Each row of a before or after table is a point. The points were changed in one or more steps. Then noise was added and the rows were shuffled. The steps act on how far a point lies along the listed directions, d1 being the first. What was done? A step turns or swaps two directions, mirrors them in a line or flattens them onto one, adds a multiple of one to another, or multiplies one. Angles are multiples of 10 degrees, from the lower direction toward the higher: turns from -170 to 170, lines from 10 to 170 but not 90. Use the fewest steps. Two steps may share a direction if one is a turn and the other turns, adds or multiplies; they go together, in the order done. Otherwise the lowest direction goes first.
(in the rows, 128 means zero)

Directions:
(1): [ 76 106 119]
(2): [120 125 184]
(3): [150  75 129]
Before (11 x 3):
[[139  96 148]
 [ 32  96 135]
 [109 151  96]
 [ 88 110 231]
 [101  99 125]
 [127 157 104]
 [135 111 112]
 [145 161 103]
 [119 150  95]
 [145 130 166]
 [144 152 128]]
After (11 x 3):
[[118 150 161]
 [108 138 146]
 [159 120 101]
 [146 116 139]
 [127 159 146]
 [181 157  48]
 [126  93 114]
 [146 167 144]
 [ 93 109 116]
 [ 86 105  30]
 [141 164 148]]
Steps: turn d1 and d2 by -130 degrees

Directions:
(1): [171 106 167 151]
(2): [114 179 166 140]
(3): [173 164  96 131]
(4): [112 124 107 188]
Before (12 x 4):
[[159 121  51  92]
 [139 152 117 129]
 [117 110 185 174]
 [120 124 130 102]
 [178 145 126  90]
 [141 122 169 162]
 [132 118 171 163]
 [157 112 101  69]
 [129 117 156 145]
 [183 110 133 141]
 [115 150 121 184]
 [194 136 103  43]]
After (12 x 4):
[[167 171 119 148]
 [193 127 162 110]
 [178 122 155 123]
 [155 119 144 120]
 [ 73  85 109 128]
 [120 136 124 154]
 [177 117 151 134]
 [151  84 115 155]
 [106 122 137 113]
 [ 73 109  61 147]
 [ 93  87 136 163]
 [ 47  59 119 163]]
Steps: turn d1 and d2 by -30 degrees; swap d3 and d4

Directions:
(1): [159 170 120 189 135 136]
(2): [139 118  93 117 198 127]
(3): [200 121 151 102 123 117]
(4): [132  86 111 161 117  71]
(5): [133  76 155 158 139 174]
(6): [110 142 189 135 164  96]
Before (13 x 6):
[[145 144 106 169 157 120]
 [140 105  69  82 132  84]
 [121 130 107 137 125 136]
 [119 119  59 107 121  80]
 [192 137 126 120 133 127]
 [107 133  90  75 130 121]
 [ 88 130  77  77 120  86]
 [199 151  93 142 108 152]
 [116 164 102 117 105  89]
 [167 132 179  92  59 139]
 [114 106  85  82 133  70]
 [150 125 161 148  50 181]
 [123 141  91  72 131 102]]
After (13 x 6):
[[121  99 145 154 126 174]
 [122  80 151 122  85 150]
 [ 84  85 122 132  65 150]
 [133 137 119 127 121 149]
 [160  56  97 128 180  95]
 [ 69  83 143 120  86 153]
 [ 93  81 153 111  92 187]
 [128 169 128 169 107 134]
 [174 111  58 124 188 116]
 [168 116  78 177  97 124]
 [125  91 145 104  87 158]
 [147 109 110 172 104  96]
 [ 85  99 124 139  81 178]]
Steps: turn d2 and d5 by -160 degrees; turn d3 and d4 by 90 degrees

Directions:
(1): [180 111 188 153 106 104 146 119]
(2): [ 91  80 149 102 103 107  84  99]
(3): [144 169 121 117  57 135  95 150]
(4): [160 104  90 109 102 161 156  75]
(5): [161 103 146 116 153 187  85 152]
(6): [100 100 117 201 101 157 129 138]
Before (9 x 8):
[[173 152 139 188  96 129 168 116]
 [ 76 158 113  83 151  98  91 129]
 [132  83 185 186 151 116 118 164]
 [118 112 145  96 172 120  99 120]
 [100 153 106 112  73  62 165  85]
 [110 181 135  69 133  84  72 153]
 [120  93 163 132 128 130 114 115]
 [155  84 198 159 123  99 132 100]
 [121 114 168 106 161  72 144 119]]
After (9 x 8):
[[111 142 120  92 107  95 111 107]
 [ 98 186 108  88 143 110  91 149]
 [163 140 167 113 154 174  72 188]
 [127 129 144 131  78 121 122 116]
 [129 125 176  91 118  83  98 135]
 [162 111 190 151  76  97 118 109]
 [106  99 158 177  80  67 142 122]
 [165  99 170 184 158 146 146 117]
 [127 214 112  90 151  85 122 158]]
Steps: turn d2 and d3 by 80 degrees; mirror d4 and d5 in the line at 20 degrees

Directions:
(1): [130 101 158 155 133  48 157 113 131]
(2): [203 124 171 116  96 145 128 104 109]
(3): [ 75 128 147 122  67 122  94  92 111]
(4): [111  97 174  71 126 133 135 160 174]
(5): [131  96 105 168  88 157 159 113 182]
Before (14 x 9):
[[ 74 119 135 114  89 115 125 143 190]
 [185 125 144 119 173 105 159 150 109]
 [167 100 110 138 158 109 143 141 134]
 [ 72 172  95 127 181  78  96 140 100]
 [ 59 154 119 157 169  87 127 136 102]
 [ 86 154 110 115 199 107 118 154 128]
 [139 124 115 110 188  86 157 154  98]
 [ 41 141  92 100 151 104  63 144  88]
 [120 114 163  84 107 183 136 161 171]
 [189 102 187  84 135 104 148 135 139]
 [142  89 181  88 112 116 130 152 177]
 [ 64 138 109 147 112 169  73 111 124]
 [174 119 146 108 170  88 149 155 129]
 [ 86 107 147  73  90 169 114 129 147]]
After (14 x 9):
[[117 123 171  69 118 174 126 165 157]
 [187 130 138 126 172 103 158 145 102]
 [ 85 113 153  64  98 163 107 131 132]
 [ 61 135 110 146 109 172  79 112 128]
 [167  96 110 137 156 110 144 142 135]
 [ 75 173  82 148 175  82  98 130 101]
 [174 125 140 112 172  85 147 151 120]
 [ 47 145  80 116 148 104  64 135  82]
 [ 69 123 143 100  95 109 118 150 183]
 [143 102 188  77 125 108 122 157 160]
 [ 90 160 100 127 199 107 115 147 121]
 [141 128 107 121 186  87 159 149  92]
 [189 110 187  83 144 100 140 136 123]
 [ 62 155 111 168 166  89 128 129 103]]
Steps: turn d4 and d5 by -20 degrees

Directions:
(1): [ 98 154  95 138  64 133 143  66 143 105 147]
(2): [120 143 153 118 127  85 191 157 192 129 146]
(3): [194 135 103  94  89 120 125 121 150 174  88]
(4): [108 143  71 178 106 114 126 193 122 128 101]
(5): [ 87  81 143  86  72 124 112 160 112 156 152]
Before (13 x 11):
[[174 130 147  91 193  85 136 159 102 153 105]
 [ 71 144  95 176 118 159 138  51  80  77 140]
 [183 138 132 117 141 129 109 101 123 145  91]
 [189 154 100 140 173 142 110 147 130 140  83]
 [ 83  98 155 110  99 111 128 184 131 121 139]
 [132 116 159 120 157  92 139 186 132 134  90]
 [124  91 154  96 123  90 142 177 145 139 144]
 [163 120 176  63 161 177  66  67  86 144 143]
 [ 50  97  97 175 100 134 105 181 101 115 143]
 [121 158 102 187 161 162 103  49  96  99 163]
 [ 50 124 121 177 169 155 115  98  85  62 130]
 [ 68 115 155 125  94 144 145 147 124 126 148]
 [155 115 131 105 134 112 139 158 146 157 129]]
After (13 x 11):
[[189 162 149 110 199 176  76  60  97 122 116]
 [ 87 106 138 125 111 165  88  58  81 128 197]
 [131 115 160 118 156  91 139 186 132 133  91]
 [166 119 154  78 183  85 133 162  99 158 112]
 [ 97 161 123 179 136 143 159 141 136 100 118]
 [148  92 142  68 115 144  92 157 113 174 123]
 [154 137 123 149 165  89 154 169 158 114 115]
 [119 153 119 174 148 110 144 174 145  91 105]
 [ 52 115 114 144  94 161 130  56  71  92 158]
 [163 129 123 119 145 112 142 156 149 151 121]
 [169 115 147  92 121 130 103 103 118 157 105]
 [ 32  96 139 144 144 156 108 103  78  76 148]
 [ 65 120  82 202 122 134 111 178 107 102 128]]
Steps: mirror d4 and d5 in the line at 20 degrees

Directions:
(1): [134 145 143 127  51 118 121 114 142 125 126 161  50  94]
(2): [137 136 134  35 161 120 156  87 118 100 101 110 103 116]
(3): [ 52 131 122 131 123 136 195 144  89 156 108 150 134  92]
(4): [150  79  64 118  86 108 148 126 149 170  97  80 135 125]
Before (11 x 14):
[[110 139 171 109 227 153 101 124  98  84 155 142 166 173]
 [110 138 176 142 160 155 138 124 103 117 142 163 153 159]
 [180 109 107  87 130 119 107  76 148 104 127  86  94 146]
 [135 164 165 172  72 121  86 137 139  89 173 179  57 110]
 [ 75 159 170 141 196 139 137 118  80 119 148 153 139 115]
 [ 49 133  93 149 147 138 216 157  81 174 115 132 179  97]
 [147 114 112 133 164 121 116 153 151 130 128  99 193 155]
 [101 139 162 159 157 147 122 168  99 121 150 140 162 141]
 [ 89 168 174 121  92 126 143 121 118 115 122 176  77 104]
 [112 153 142 129 200 164 129 133 101  97 135 124 174 160]
 [119 122 140 113 179 143 129 124 120 114 128 124 157 147]]
After (11 x 14):
[[115 111 102  65 160 129 174  82 104 124 102  92 112 120]
 [ 86 135 129 147  42 114 155 137 132 159 113 158  83  97]
 [145 151 180 153 123 136  81 156 127 100 163 144 117 148]
 [ 78 171 201 102 170 153 113 123  90  82 153 194  97 128]
 [213 124 118 123  46  91  67 105 184  97 148 115  41 124]
 [118 144 183 149 118 151 126 117 116 109 148 177 114 143]
 [ 51 148 114 237 127 154 165 191  92 171 156 163 196 117]
 [ 90 143 160 127 164 154 139 129 105 115 133 151 135 124]
 [ 62 165 176 176 128 137 130 127  90 134 158 184  96  86]
 [161 149 154 107 191 128  98 142 147  87 142 116 179 162]
 [ 98 186 171 140 161 166 122 127  98  87 141 164 128 138]]
Steps: turn d1 and d4 by 50 degrees; turn d2 and d3 by 60 degrees; multiply d3 by 2

Directions:
(1): [156 143 130 131 126  99 155 193  94  93 111 116  99 164  81  66 145  89]
(2): [120 152  76 103 131  89 129 128 153  55 197 143 155 156 151 116 121 160]
(3): [158 181 175 126 149  73 137 169 153 177 159 128 154 126 102 171  93 133]
Before (10 x 18):
[[118 116 172 153 135 145 101  65 153 225 125 142 143  77 150 192 106 115]
 [ 94  81 142 146 126 217 106  71 114 180 102 125 106  68 174 181 122 132]
 [120 143  94 100 128  88 133 118 165  91 209 143 184 131 133 147 119 177]
 [139 143  77  90 125 106 128 118 134  57 176  99 113 161 143  88 147 149]
 [123 119 150 137 120 144 127 141 129 124 110 114 111 119 125 133 120 124]
 [111 100 111 118 121 146 108  97 157 141 144 138 133 115 161 143 134 159]
 [210 193 204 143 150  82 186 248 105 177  84 109 112 116  49 109  76  79]
 [123 125 125 136 138 175 127 104 115  92 117 138 103 155 121 115 146 106]
 [162 156 111 115 154  66 129 154 155  92 195 140 152 144 149 119  96 155]
 [125 149 143 129 137 141 119 106 156 168 149 149 153  86 140 185  90 144]]
After (10 x 18):
[[148 150 110 114 155  78 116 125 169 108 203 146 164 129 169 147  89 173]
 [114 143 144 127 137 152 108  80 169 182 156 155 164  72 158 211  84 158]
 [180 177 200 141 152 113 158 179 142 216 102 123 143  77  99 175  56 121]
 [110 110 173 151 137 152  94  44 164 237 129 146 151  66 165 211 101 127]
 [112 140  93  99 127  95 125 102 173 100 213 147 193 121 146 163 114 187]
 [146 147  76  90 124  98 136 136 125  48 172  95 104 171 131  71 152 139]
 [123 120 150 137 120 142 128 144 128 123 110 114 110 120 123 131 121 122]
 [105  87 144 148 125 204 119  95 102 165  95 120  95  82 155 156 128 117]
 [134 132 128 137 138 162 139 130 100  77 109 132  91 168 101  88 153  91]
 [118 102 113 118 119 140 115 109 150 133 142 136 128 120 153 130 137 151]]
Steps: add -1 times d3 to d1

Directions:
(1): [104 158 139  42 111 119 173 153 112 158 127 147 111 110 125  87  85 188
 132 106]
(2): [ 78 183  83 158 145 161 128 142 139 154  55 132  92 159  88 109 163 128
 125 119]
Before (12 x 20):
[[105 159 123 106 149 125 132 126 140 143 114 135 105 144 132 106 112 158
  139 130]
 [ 77 189 106  76 131 152 164 159 118 136  75 151  87 126 100  70 103 177
  133  88]
 [196  52 124 196 123 121  88  87 127  67 184 105 173 121 166 174 157  69
  112 149]
 [131 150 136  70 119 126 173 154 109 164 130 118 115 115 111  97 105 169
  138 123]
 [178  53 166 190 149 103  65  60 154  83 174 105 167 116 157 182 145  64
  105 155]
 [187  45 161 190 126 107  86  89 102  87 198 102 196 109 173 169 123  85
  120 141]
 [156  99 152 110 124  98 112 113 149 132 154 133 158 115 159 113 124 108
  154 134]
 [ 93 170 132  71 126 121 185 142 115 169 135 155 100 124 110  92  84 169
  130 114]
 [151 115 138 170 144 118 114  99 113 102 102 115 155 136 130 129 144  74
  125 145]
 [ 99 140  93 164 145 144 113 133 140 107  87 131 102 156 107 110 144 124
  149 139]
 [142 112 166   7  88  85 170 148 109 113 180 146 135  99 144 100  81 181
  140 112]
 [182  72 170  81 117  82 121 112 105 128 189 148 152  96 163 114  66 153
  150 126]]
After (12 x 20):
[[189  63 161 124 127  88  99 101 113 117 183 138 159 107 159 132  88 123
  149 136]
 [ 95 147  98 137 140 140 128 139 134 114  89 137 100 150 106  97 131 140
  151 134]
 [155 100 152 110 122  98 112 112 150 132 155 132 159 115 160 114 125 109
  155 136]
 [183  70 139 115 105 108 128 107 110  89 195 122 163  99 170 140 113 124
  116 129]
 [110 153 118 129 155 129 120 118 145 137 111 130 109 149 129 117 125 142
  139 136]
 [107 152 119 145 143 130 148 124 129 148 127 138 110 144 107 122 124 122
  126 133]
 [140 137 125 131 133 134 141 140 122 148 123 106 123 130 108 122 139 130
  134 136]
 [177  58 174 131 116  96 118 103  90 102 205 113 189  95 176 144  91 124
  125 128]
 [ 86 175  93 140 145 161 132 142 130 117  66 141  96 143  99  96 138 135
  131 102]
 [159  89 147 102 109 101 123 126 127  87 168 126 147 124 140 139 133 118
  135 134]
 [163  73 182 106 131  89 106  81 138 108 186 121 156  95 162 147  99 119
  110 136]
 [143 126 148 123 132 111 137 111 104 114 107 123 149 125 132 109 118 107
  128 135]]
Steps: flatten d1 and d2 onto the line at 80 degrees

Directions:
(1): [164 126 102 201 145 130  91 144 100 113 139  66 139 105 148 149 166 162
  60 124 145 116 146 177]
(2): [113 116 118 153 107 114 105 128  89 145 102 151 111 105 157 128 223  78
 164  71 106 148  82 123]
(3): [ 85 147  86 112  70 171 141 144 131 120 125 113  54 152 108 147 139 134
 129  75 146 111 201 142]
(4): [ 97  77 105 106 152 162  81 130 163 143  97  96  97 140 212 138  96 129
 105 124 124  92  92  86]
(5): [133 152 136  79 137 154 114 119 122  89  93  98  94  65  60 117 115 102
  88 112 152 128  58 145]
(6): [122 101  78  91 126 142 149 144 119 175 183 105 169 124 125 116  98 165
 149  68 104 151  82 186]
Before (10 x 24):
[[179 110 140 204 161  73 121 136  83 161 162 127 204 125 154 111 163 152
  120 142 109 141 102 153]
 [165 115 128 129 164 123 126 132 107 140 135  97 162  64 140  93 130 119
   98 114 112 137  22 148]
 [152 187 169 186 124 134 126 125  89  80 117 105 137  79  30 130 173 100
   81 146 166 134 169 194]
 [156 114 143 106 176 109 113 123 131 166 116 140 163 135 171 118 111 123
  139 158 111 123  67  92]
 [151  89 184 133 164 101 116 107 159 155 113 188 181 165 179 112 107 100
  167 208 105 147  94  49]
 [153 155 107 205  90  99 149 144  84 159 159 121 164 147 139 132 206 137
  142 111 109 165 191 171]
 [171 135 184 135 162 101 124 126 112  95 110 104 164  83  70 138 106 106
  103 176 132 131  92 117]
 [136 113 117 139 133 112 130 139 140 121 125  87 159 148 137 145 134 138
  130 133 145  97 158 133]
 [127 156 155 162 123 123 102 108 103  86  76 149  99  57 119 110 213  80
  136 103 140 136  61 135]
 [132 175 134 148  83 116 201 139  86 136 141 155 132 107  67 123 173 105
  146 109 124 153 157 145]]
After (10 x 24):
[[127  69 166 126 156 123  96 113 164 162  92 181 147 170 215 116 121  87
  166 179 103 130  82  32]
 [166 176 185 191 154 117 120 120  90  86 117 107 167  70  42 123 160  99
   77 169 157 141 140 184]
 [139 115 119 139 132 113 133 140 137 123 126  86 157 150 133 149 137 140
  132 134 144  94 159 136]
 [152 172 155 156 111  95 200 134  88 140 142 157 165  98  70 117 165 106
  141 134 116 158 129 141]
 [170  85 131 204 168  79  99 134  89 171 148 122 194 124 194 113 170 140
  119 131 105 131  75 137]
 [135 103 125 102 164 126  99 126 135 169 101 131 134 141 194 125 123 117
  143 132 109 109  66  85]
 [161 118 178 133 168 107 102 127 117 107  97  99 153  81 102 141 110  94
  102 167 130 125  68 106]
 [166 149 120 212 111  86 145 137  83 163 160 123 190 138 145 124 200 137
  139 129 103 169 170 167]
 [146 105 114 125 161 139 110 137 109 146 120  90 139  65 168 100 138 114
   97  94 107 126  12 136]
 [124 150 153 165 128 124  95 107 103  90  70 150 100  55 131 110 215  77
  136 103 136 134  52 133]]
Steps: add -0.3 times d3 to d2; turn d3 and d4 by -30 degrees

Directions:
(1): [122 159 124 102  70 175 152 115  67 100 141 152 105  83 120 127 119 108
 161 103 139  71 112 116  81  75  91 179 111  83 101  97]
(2): [115 138 137  89 117 136 172 167 193 121 176 102 111 170 111 109 110 119
 192 120  91  65 113  95 118 177 116  70 140 106 164 114]
Before (10 x 32):
[[133  74 127 182 228  52  94 149 231 190 132  88 152 200 145 119 140 162
   68 177 106 241 161 139 218 222 180  68 162 217 155 171]
 [114 113 134 138 167  87 138 134 170 129 152 124 144 166 151 133 144 141
  112 139 116 136 129 130 167 184 167  83 147 159 143 129]
 [125 145 115 126 110 131 164 118 122 117 145 145 119 120 139 122 127 114
  158 136 125  91 139 153 140 135 126 119 153 136 127 143]
 [124 119 131 150 126 139 109 106  97 126  95 140 111  88 144 151 129 131
   86 121 130 141 132 146 128  76 116 167 112 141 112 104]
 [131 149 137 136 117 144 130 107  72 112 124 151 120  98 128 134 132 139
  107 120 127 139 134 159 113  83 138 175 126 120 101 111]
 [133 132 137 131 131 108 149 170 197 122 164 116 133 178 128 129 122 150
  159 133 106  83 144  99 117 183 122  82 119 145 141 116]
 [134 136 125 163 116 127 100  84  67 118  90 149 137  78 147 155 166 125
   68 116 159 171 140 160 127  84 135 174 102 144  86 129]
 [119 127 117 122 106 142 118 120  62  96 133 136 125  86 125 126 132 124
  125 124 144 119 126 132 128  92  99 171 125  91 102 113]
 [116  92 142 155 188  78 134 165 234 159 111  97 118 209 122 120 131 138
   97 156  98 170 144 133 166 197 168  54 158 168 169 173]
 [126 124 116 141 129 140 128 112 110 122 136 129 128  96 131 128 119 117
  134 130 116 115 134 147 115 102 119 147 122 106 102 127]]
After (10 x 32):
[[131 115 129 164 128 136  94  94  77 128  78 149 116  77 148 155 135 132
   66 124 143 161 139 156 130  60 120 186 108 145 102 110]
 [111  93 141 144 187  78 143 170 249 156 124  90 115 217 117 117 131 137
  112 153  94 155 141 126 164 209 165  40 162 165 179 169]
 [134 146 133 148 120 140 118  98  55 113 113 159 124  87 134 143 134 142
   94 120 137 158 139 168 118  71 141 188 124 128  93 119]
 [133  72 126 182 228  53  93 146 227 192 131  89 154 200 145 120 139 161
   67 176 105 240 160 141 219 221 181  69 161 219 154 170]
 [121 125 117 127 108 142 109 111  53  98 126 138 130  76 126 129 135 128
  112 126 152 128 133 137 128  85 100 180 124  96  95 118]
 [129 136 139 115 127 111 162 186 220 120 183 106 125 191 122 122 113 146
  185 130  94  57 139  85 114 202 116  64 124 135 155 111]
 [139 129 118 184 122 122  74  62  30 120  65 165 146  59 157 169 176 132
   36 120 177 205 147 176 136  61 144 206  98 155  70 138]
 [127 146 113 123 108 132 169 124 131 116 149 145 116 123 138 120 127 113
  164 136 125  86 137 148 138 140 125 113 153 132 130 140]
 [113 113 134 131 162  91 144 138 177 127 160 120 141 171 151 131 143 139
  122 139 109 130 130 127 165 194 164  77 147 157 147 129]
 [127 121 117 147 131 140 123 110 103 123 130 131 129  92 133 128 120 118
  130 130 117 119 132 150 117  95 121 152 121 111  99 129]]
Steps: multiply d2 by 1.6

Directions:
(1): [109  64 118 186 176 141 128 190 119 102 107 103 120 119 147  79 132 175
 148 135  82 180 139 138 124 152 179 155 165 109 140 122 160 136 230 150
 128 153 103 162 166 151 164 117 115 106  93 129]
(2): [141 132 147 147 206  86 148  67 114 104 157 138  58 128 121 143  61  97
 115 116 177 158 123 130 133 150 119 125 140 137  98 116 137 107 158  94
 154 227 123  74 163 153  93 136 122 131 140 175]
Before (9 x 48):
[[124 108 119 128 138 133 141 139 115 134 122 103 126 118 136 112 131 140
  130 138 116 150 118 128 120 125 129 135 144 123 127 135 127 137 158 146
  129 127 111 125 137 129 146 132 135 134 127 126]
 [136 144 147 129 102 124 116 119 130 137 120 133 136 143 129 141 111 110
  120 130 145 110 116 130 133 143 113 109 131 132 133 126 111 124  91 104
  117 113 141 134 123 111 117 136 142 129 143 135]
 [148 150 151 101 100 130 129  67 118 152 137 163 131 137 106 157 122 107
  110 137 149  88 108 130 119 124 104 104 116 124 121 128 115 104  59 102
  139 123 121 116 111 120  94 127 156 133 141 127]
 [100  92 130 151 166 120 142 139 117 115 144 130 102 132 132 118 119 140
  136 121 121 160 127 145 126 141 141 139 153 136 132 130 149 129 186 124
  133 165 117 126 161 145 124 131 117 120 106 128]
 [137 125 136 143 118 137 125 144 131 116 106 111 137 138 153 121 154 153
  127 140 112 130 138 132 120 128 159 134 133 139 141 124 146 148 126 130
  130 108 128 137 129 109 122 114 131 121 128 104]
 [104  63 127 169 125 146 119 212 124 129  89 111 152 129 126  79 155 181
  158 140  69 159 147 131 119 123 191 160 145 115 160 149 142 149 194 168
  110  99 110 176 158 150 179 123 122 108 111 115]
 [103  81 116 163  96 184 109 227 140 107  88  81 192 126 150  88 191 197
  165 141  42 143 142 140 112 117 162 150 142 103 172 137 130 162 179 175
  108  51 115 196 120 129 189 135 126 111  84  85]
 [134 180 149 100 107 111 131  72 131 144 169 142 112 133 103 173 111  73
  110 103 170  90 111 116 131 125 101 109  85 146 121 141 111 122  52 100
  150 138 127  93  78 117  77 144 117 147 141 143]
 [ 99  66 102 166 105 158 105 201 124 123  91 114 154 138 139  75 158 184
  154 137  80 118 145 137 126 118 176 149 171 101 148 130 146 146 182 158
  108  80 100 183 135 138 191 108 124 122  91 103]]
After (9 x 48):
[[124 107 140 155 122 136 111 155 127 127 110 118 138 138 141 112 117 142
  133 135 114 136 121 136 129 157 143 121 154 124 141 126 125 133 145 120
  116 120 125 154 139 121 138 130 134 117 122 134]
 [115 139 140 109 143 105 147  86 122 131 165 153  96 138 116 157 105 100
  123 112 161 119 122 135 131 125 105 118 128 155 120 132 128 120 112 103
  136 160 132  95 139 131  93 143 125 131 130 133]
 [140 176 148  74  65 108 128  84 135 169 135 160 143 149  92 169 129  93
  119 127 158  74 123 112 124  86  97 112  82 155 130 155  89 129  25 119
  119  83 154  95 106 118 110 146 144 148 176 129]
 [133 137 124 102 123 126 142 112 119 143 137 109 124 121 127 135 125 115
  121 133 144 128 115 118 121 115 107 121 134 130 117 139 118 132 115 131
  131 120 123 106 125 122 128 137 140 144 144 131]
 [140 171 123  77  53 128 116  86 131 159 137 155 146 152 106 158 131  98
  121 121 167  45 123 122 139  83  93 106 110 134 120 136  96 128  23 116
  113  69 141 109  84 106 124 125 140 157 149 114]
 [140 196 136  63  34 141 119  97 154 146 130 124 185 141 116 176 162 101
  125 130 140  61 121 123 121  81  62 103  79 142 142 148  74 142   7 123
  115  41 156 120  64  95 112 155 146 154 151  98]
 [140 146 139 126 103 128 123 122 133 125 110 117 135 141 145 134 150 131
  118 136 137 114 135 128 118 121 137 127 121 144 137 126 136 143  91 120
  131 107 133 120 118 106 109 121 135 129 146 108]
 [117  74 131 164 141 150 127 152 112 126 104 130 138 127 131  96 139 167
  138 148  83 144 123 144 112 145 165 136 153 100 140 126 151 121 167 136
  132 133  92 164 146 142 142 114 140 108  97 119]
 [100  79 130 185 156 144 125 187 123 110 133 101 119 121 132  92 136 161
  143 117  82 165 131 133 122 153 184 149 138 112 146 134 157 136 207 142
  145 148  92 164 125 150 143 125 100 114  80 131]]
Steps: mirror d1 and d2 in the line at 80 degrees
